Rows are points. The window is the flat piece filled in between its corners: a triangle in 3 columns, a solid with four corners in 4, and so on. A path goes straight from each point to the next, and from the last back to the first. After which points does the path pass through the window?

Window, 3 rows:
[[ 1.0 -0.6 -3.4]
 [ 2.0 -2.8 -0.5]
 [-4.5  5.1  7.3]]
Path:
(1): [-1.3 -3.7 -2.3]
(2): [-2.5 -2.7 -3.8]
(3): [ 4.2  2.0 -1.7]
(4): [ 4.9 -0.4 -3.7]
(5): [ 0.4 -3.9 -5.0]
(6): [-1.6 -3.2 -3.7]
(7): [ 4.4  3.3 -1.6]
(8): [ 3.8 -0.2  0.6]
(9): [-4.6 -4.0  0.5]
(10): [-0.8 -4.2  1.4]
(11): [ 5.0  1.3 -2.2]
(12): [ 3.0  2.8 -3.5]
Through the window after points: 2, 6, 8, 10, 12

Window (4 x 4):
[[ 4.0 -5.8 -0.5 -0.7]
 [-1.4 -2.1  4.0 -2.8]
 [-0.6  3.5 -0.6 -0.1]
 [-1.5  1.6 -5.1  1.7]]
Path:
(1): [ 0.1  1.2 -2.6 -1.8]
(2): [-1.7 -3.9 -1.6  3.2]
(3): [ 3.3 -7.1  2.2  0.9]
(4): [ 3.3 -6.1 -5.1 -2.9]
(5): [-2.8  1.5 -5.7 -2.9]
(6): [ 0.0  1.1 -3.5  4.6]
(7): [-3.2  0.3  2.0  1.8]
(8): [ 5.2  2.0 -0.8 -5.2]
(9): [ 1.0 -2.9 -2.5 -5.3]
(10): [-0.7 -1.8  0.8  3.6]
(11): [ 1.8  2.4 -0.4  3.0]
(12): [-5.7  0.7 -8.2 -2.4]
Through the window after points: 5, 11

Window (8 x 8):
[[ 1.8  4.2  1.4  2.3  1.2 -1.7  3.7  5.2]
 [10.4 -0.5  8.8  4.3  2.5  0.2  2.3 -2.6]
 [ 1.9 -0.9 -1.0 -2.2  0.6  2.4  2.7 -0.1]
 [-2.3 -1.5  2.8 -1.4  2.7  4.0 -0.3 -2.2]
 [-0.9 -4.4  0.1  1.4  1.9  2.9  4.1 -3.6]
 [ 0.4 -3.4 -3.2 -0.6  5.0  2.4  1.3 -1.0]
 [-1.3  2.0 -3.1  2.2 -1.5 -2.0  0.5  2.5]
 [ 2.4 -3.4 -2.9  0.3  1.8 -8.4  5.8 -2.2]]
Path:
(1): [ 0.8 -1.0  2.4  0.4  0.6 -3.0  5.5  5.8]
(2): [ 3.7  0.2 -0.2  1.9  2.3 -2.8  2.9 -2.2]
(3): [ 0.2  0.9 -2.7  1.0  3.9 -0.8  3.6 -1.7]
(4): [ 3.6 -3.6  2.3  1.8 -2.3  0.1  2.0  1.2]
(5): [ 5.0 -6.9 -6.1 -1.7 -0.1 -5.3  3.8  4.8]
(6): [ 1.2  2.2  1.9  2.9  2.0  0.0  3.2 -1.0]
(7): [ 1.6 -0.1  0.0 -3.1  3.7  0.5  7.1 -4.2]
(8): [ 1.0 -2.5  4.9  3.5  1.5  4.2 -4.6  2.9]
(9): [ 6.0 -4.5  6.2  1.2 -1.8  0.7  2.3  1.5]
(10): [ 4.6  2.4  1.5  3.6  4.6 -0.5  1.7 -2.9]
(11): [ 8.7 -0.8  1.5  2.3  2.1 -1.0  2.7 -6.4]
(12): [-0.5 -2.5  7.8  2.0  2.6 -1.1  3.2  6.1]
(13): [ 4.6 -1.6  3.9  1.7  0.7  1.4  2.3  0.9]
(14): [ 1.5  2.2 -3.1 -1.9  3.8 -0.7  2.3 -5.5]
(15): [ 1.0  0.7 -3.4  0.7  3.3 -2.7  3.9 -7.9]
(16): [ 1.4 -6.1  0.9  0.3  1.3 -0.9  3.6  0.0]
Through the window after points: 1, 9, 11, 13
